Each row is a point. The last column is the point's height on a tilted bowl or saddle (a function of degree 2), plus a little noise. Along how many of its main directions does it bend up, bend down or stay straight?
In the rows, 128 means zero.

Points (16 x 4)
[[146 157 134 136]
 [ 84 125 113 126]
 [ 90 116 158 106]
 [ 83 188 166 150]
 [122 151 175 118]
 [156  69 105 148]
 [177 188  81 214]
 [124 112 138 113]
 [185 192 132 182]
 [ 87 138 222 135]
 [117 106 109 125]
 [130 162  74 180]
 [ 92 144 151 118]
 [148 146 187 125]
 [176 159  95 182]
 [143 187  80 199]]
Directions: 3 up, 0 down, 0 straight

Points (16 x 4)
[[203 133 151  73]
 [134  59 155 131]
 [116 162  70 138]
 [148 127 218  47]
 [177  76 174 119]
 [ 95 142 130 115]
 [122  73  79  75]
 [ 69 142 102 138]
 [ 66 138 141 145]
 [113  75 120 100]
 [107 156 205  72]
 [158 120 166  72]
 [108 119 150 102]
 [102 124 103 104]
 [162 124 114  96]
 [ 70 132 167 148]]
Directions: 2 up, 1 down, 0 straight

Points (23 x 5)
[[124 106  73 148 137]
 [123 122 119 195 142]
 [142  76 165  88 171]
 [144 141 159 134 159]
 [111 102 131 129 146]
 [142 123 102 119 145]
 [126 177 148  96 184]
 [ 63 177 170 157 183]
 [ 60 144  83  85 185]
 [ 82 138  99 134 153]
 [122 169  61 171 140]
 [ 77 171 152 107 180]
 [150 143 187 146 172]
 [ 80 168  92 140 161]
 [ 65 149 162 153 166]
 [190 149  61 185 127]
 [179  62 145 122 169]
 [158  84  76  89 167]
 [172 169  92 165 143]
 [104 123 129 129 148]
 [ 87  79 137  78 171]
 [208  50 149 131 185]
 [ 90 153  88  74 183]]
Directions: 3 up, 0 down, 1 straight

Points (46 x 7)
[[145  56  91 122 132  79  79]
 [125  91 172  65 212 167  63]
 [135  51  88 109 189 151  62]
 [102 118  62 146 107 131 117]
 [162 113 123 168 103 144 115]
 [104 144  85 146 166 109 107]
 [ 98 139 200 124  66 178 101]
 [ 68 178 185 199 119 210  78]
 [116  58 146 169  80 127 124]
 [ 89 102 175 101 118 141 111]
 [172 168 101 138 123 148  97]
 [103 109 154 190 136 157 130]
 [135 144 102  98 159 126 101]
 [207 212 132 149 149  95  65]
 [191 135 122 153 138  63  79]
 [118 142  91 110 123 125 108]
 [105  80 109 176 164 149 122]
 [ 67 161  96  88 153 171  76]
 [141 133 163  78 186 164  96]
 [161  82 122  94  93  44  63]
 [194 129 112 127 165 112  85]
 [132 175 198 147 157  69  99]
 [180 221 112 124  90 111  68]
 [192 126 145 153 114  87  88]
 [103 125  89 129 134 136 116]
 [135 145 167  71 144 159 107]
 [136 103 123 111 108 211  96]
 [175 117 171 154  84 171  96]
 [104 163 213 149 108 174 103]
 [162 120 143 191 139 156 108]
 [151 195 131 141 182 183  87]
 [128 138 136  86 129  92 105]
 [146 121 130 111 128 109 112]
 [174  81 181 122  46 130  82]
 [ 89 139 142 147 213  51  78]
 [172  94 189 147 166 163  89]
 [ 89  89 100  95 143  33  55]
 [135 140  64 160 109 146 108]
 [112 161 121 148  97 115 120]
 [ 70 149 123  78  90 153  93]
 [ 45 140 169 127 127 126 105]
 [171  96 152 148 120 126 105]
 [118 138 118 103 193  56  75]
 [107  97 103  99 122  84  97]
 [ 94 218 143 136 183 102  88]
 [120 116 143  92  84 181 107]]
Directions: 0 up, 5 down, 1 straight
